Each row of a before or after table is a point. The points were changed in one or more steps. Then noise was added and the rows were shuffled. The steps act on columns, c1 being the first. Write out the steps. A step turns or swaps two columns, mirrors them in a line or flattens them onto one, adds a multiple of one to another, or multiplies or shifts one. Angles are multiples of 10 degrees, from the lower column toward the higher: turns from -170 to 170, lines from 10 to 170 but not 90. Use the fewest steps. Two steps may share a column if one is a turn and the other turns, adds or multiplies; they go together, in the order done. Otherwise the lowest column goes first.

Before (10 x 3):
array([[ 14, -27,  70],
       [-28, -59,  68],
       [-14, -43,  18],
       [-22,  23, -36],
       [  5,  12,   4],
       [  2,  39, -43],
       [ 12,  -4,  44],
       [ 56, -49,  -2],
       [ 41, -53,  48],
       [-15, -26,  32]])
After (10 x 3):
array([[ -8, -38, -70],
       [ 39,  16,  19],
       [ 24,  26,  47],
       [-37,  -2, -30],
       [-47, -36,  29],
       [ -4, -20, -33],
       [ -8,   6,   0],
       [-66, -32, -18],
       [  3, -37, -28],
       [-50, -20, -54]])
Steps: turn c1 and c3 by 150 degrees; multiply c2 by 0.7

Before:
array([[ -2,   5,   9,  45,  63,  39, -57,  17],
       [ 24, -18, -43,  52, -23, -61,  19,   2],
       [ 18, -15,  30,   2,  62,  29,  43,  62],
       [ -7, -72, -26, -19,  24, -25,  26,  -6],
       [ -5,   9,  13,  20, -23,   1, -42, -24],
       [ -6, -34, -63,  -3,   2,   8, -35,  -3],
       [  0, -44, -35,  56, -19, -27, -13, -47],
       [  9,  -1,  -7,   9,  48,  25,   2, -39],
       [ 46, -29,  -3, -38,  15,  -9, -34, -58],
       [ 19, -20,  27, -54,  23, -21,  -8,  28],
       [-20,  -7, -55,  38,   5, -10,  -6, -24],
       [-19,  -9,  -3, -25,  68,  -2, -32,  17]])
After (12 x 8):
array([[-22,  -7, -45,  40,   2,   4, 102, -27],
       [ 42, -26, -31, -36,  21,   6,  -6, -69],
       [-20,  -5, -30, -25,  35,  57,   0,  14],
       [ 25, -19, -13,  53,  34, -36,  89,   1],
       [ 18, -14,   8, -56,  43,   5, -49,  23],
       [ -7,   6, -32,  18, -10, -18, -42, -17],
       [ -6, -28, -72,   0,  -6,   6, 105, -11],
       [ 22, -13,  62,   7,  -9,  70, -40,  56],
       [ 10,   1,  -4,  11, -12,  50,  11, -40],
       [-10, -76,   5, -19,  32,   8,  56, -27],
       [  1, -46, -40,  54,   5, -20,  59, -61],
       [  0,   5, -46,  44, -27,  80, -34,  20]])
Steps: add 0.3 times c2 to c8; multiply c3 by 2; turn c3 and c7 by -70 degrees; add 0.3 times c4 to c6; turn c5 and c6 by 70 degrees

Before:
array([[ -6,  46,  18, -10,  -3,  13,  -6, -42,  15,  29,  35,  -6,  70,
         22],
       [-33,  45,  18,  18, -30,   1, -37,   8,  -6,   9,  36,  77,  -4,
          3],
       [-20,   9,  13,  -4,   6, -26,  -8, -26,  -3, -13,  -9,  28,  -1,
        -43],
       [ 19,   1,  49, -59,   1, -74,  23,  23,   8, -49,  20,  30, -51,
         18],
       [-50,  49,  50,  15,   0, -31,  -2,  22, -46,  -9, -10,  46,  20,
        -19],
       [ 29, -44,  20, -59, -21, -20,  72,  66,  23, -64, -35, -80, -35,
        -23],
       [ 42,  17,  15, -52,  51,  30, -13,  -7,  18,  34, -51,  21,  42,
         32],
       [-25,  35,  -4, -41,  46,  68, -24, -42, -12,  10,  12,  13,  61,
         34],
       [  0, -12,  25,  -2, -15, -51,  26,   0, -10, -36, -25,  14, -47,
         42]])
After, 9 rows:
array([[  39,   28,   -4,  -85,   -5,   65,  -36,  -20,   -5,   -9,   16,
          15,   63,   16],
       [  40,  -29,   34,   -2,   -6,  -49,   16,   11,   -9,   18,  -27,
          12,  -55,  -10],
       [  -4,   12,    6,   27,   12,  -35,  -58,    5,  -43,   47,   -7,
          48,   18,   43],
       [  11,  -23,   46, -117,   19,  -72,   -8,    0,   12,   54,   25,
          42,  -44,  -18],
       [ -34,  -74,   59, -113,   44,  -20,   34,   32,   24,   18,  -34,
         -75,  -44,   -7],
       [  16,   47,   -9,   37,   -9,    3,  -40,   17,  -15,   18,   40,
          71,   -7,   16],
       [  19,   16,  -35, -107,   26,   33,  -16,  -23,   16,   15,  -51,
          18,   45,  -33],
       [ -31,   11,   16,   -4,   -9,  -22,   -4,   -7,    5,    7,   -6,
          28,   -2,   23],
       [  27,   14,  -27,  -14,  -28,   11,  -41,  -12,   16,   18,   41,
          -5,   63,   -1]])
Steps: turn c1 and c14 by -110 degrees; multiply c14 by 0.7; mirror c2 and c7 in the line at 140 degrees; turn c3 and c10 by 90 degrees; multiply c4 by 2; turn c5 and c8 by -50 degrees; multiply c8 by 0.4

Before, 13 rows:
array([[ 51,  40, -17,  -6, -40,   7, -92,  41, -35,  15,  32,  11,  12,
        -12,  -1,  36,  19, -63,  62, -18,  44, -26, -16,  38],
       [ 14,  66,  28,  16,  47,  33,  21, -25,  30, -23, -36,   6,   1,
        -46, -98,  15,  -5, -21,  16, -17,  -4,  51,   8, -17],
       [ 34,  -4,  40,   6,  10,  21,   9,   5, -15, -12,  23,   9, -13,
         65,   1,  24,  28,  -9,   9,  19,  41,  20, -13,  -6],
       [ 24,  28,   9,   9,  13,  61, -58,  -4,  -4,   2,  41,   8,  38,
        -31,  -1,  74, -24, -10, -12, -16,  30,  38, -18,  -8],
       [ 14,  -9,  20,  36,  25,  31,  12,  39, -11,  12,   7, -31,   1,
        -22,   8,  20, -30,   0,  17,   0,  50, -34,  -7,  16],
       [-10, -32, -24,   8,  60,  49,   5, -51,  54,   2,  27, -33,  10,
        -14, -11,  -6, -57, -19,   7,  50,  47,  -6,  18, -30],
       [ 36,  -9,  11, -40,  21,  -9,  -1,  35, -19,  -1, -37,   8,  11,
         25,  46,  -2,   9, -73,  22,   1,  -9,  28, -33,   7],
       [-20,  97,  37,  -4,  40,  33,  15,  -3,  16,  30,   9, -23, -23,
        -11,   2, -39,  41,  26,   2,  23,  35,  27,  -4, -21],
       [ 50, -25,  32,  22, -29,   8, -45,   4,  -1,  19,  45,   0,  26,
        -31,  55, -17,  45,   0,  75,  24,  27, -22, -28, -14],
       [ 28, -50,  45,  31,  11,   4,  27,  45,  25, -92,  -4, -48,  70,
          5, -58,   8, -30, -45,  36, -30,  -5,  56,  43,  -3],
       [-15,  11,  50,  -1,  44, -10,   0,  -7, -12,  17,  49, -39, -18,
         23, -33, -14,  -5,  29,  42, -47,  32,  -6, -11,  20],
       [ 23,  24,  30,  23,  -3,  14, -57,  -5,  -6, -10, -24,  25,  13,
         -2, -15,  12,  21,  -9, -23, -21,  47, -14,  86,  30],
       [-13, -48,  -7,  49, -17, -35, -26,  -3,  37, -40,  16,  41,  44,
        -16,  18, -44,  -7,  19, -29,  12,   6,  14, -32,  13]])
After, 13 rows:
array([[ -20,  -37,   99,   12,   14,  -53,  -59,  -32,   -5,   17,   40,
          23,   13,  -29,    3,   77,  -26,  -10,  -13,   24,   37,   45,
         -18,  -13],
       [  27,    4,   16,   -1,   34,  -99,   13,   10,   24,   14,   11,
         -64,  -16,  -14,    6,  -36,   41,   25,    6,  -19,   36,   24,
          -3,  -23],
       [  48,  -81,  -33,    9,   63,   18,    3,   -1,   55,   12,   23,
         -82,    7,  -16,  -10,   -8,  -57,  -22,    9,  -17,   52,   -6,
          15,  -34],
       [ -33,   12,    6,   38,   10,   44,   25,  -45,   27,  -42,   -3,
        -127,   43,    8,  -54,    8,  -30,  -39,   36,   27,   -4,   49,
          39,   -2],
       [ -48,   11,   55,   -5,   38,  -11,    1,   10,  -13,    7,   53,
         -93,  -10,   20,  -31,  -14,   -7,   35,   34,  -12,   27,   -7,
         -14,   19],
       [  13,    8,   30,   47,  -17,   56,  -27,   14,   40,  -16,   17,
         105,   23,  -12,   16,  -45,  -10,   21,  -36,  -13,    8,   12,
         -31,   19],
       [  31,  -13,  101,   24,  -27,   20,  -45,  -12,   -1,   31,   41,
           5,    7,  -31,   55,  -13,   45,    0,   74,   48,   25,  -20,
         -31,  -15],
       [ -19,   -7,  120,   26,   -1,  -24,  -51,    2,   -6,   -6,  -26,
          63,   10,    7,  -17,   10,   21,  -12,  -24,   21,   48,  -17,
          82,   30],
       [ -22,   31,  117,   -9,  -47,  -35,  -90,  -26,  -31,   20,   26,
          25,    0,  -12,    0,   33,   15,  -61,   58,   51,   44,  -24,
         -15,   43],
       [ -18,  -25,   -7,   16,   49,  -80,   22,   10,   30,  -19,  -40,
           9,    3,  -42,  -94,   19,   -2,  -18,   15,   18,   -1,   52,
          15,  -19],
       [   3,    4,    8,   39,   27,   -1,    8,  -48,   -7,   11,    8,
         -79,    3,  -22,   11,   21,  -29,    1,   13,   11,   49,  -35,
          -9,   16],
       [  23,  -16,   19,    6,   13,    0,    4,  -18,  -14,  -20,   24,
          24,   -1,   61,    2,   24,   30,  -14,   11,   31,   40,   17,
         -10,  -11],
       [  -3,   26,   17,  -43,   16,   14,    1,  -17,  -21,    1,  -36,
          19,    1,   22,   43,    0,    8,  -69,   17,   41,   -9,   30,
         -37,    9]])
Steps: swap c1 and c20; turn c2 and c6 by -110 degrees; turn c2 and c8 by -140 degrees; add -1.5 times c7 to c3; turn c10 and c13 by -30 degrees; multiply c13 by 0.4; multiply c12 by 2.5
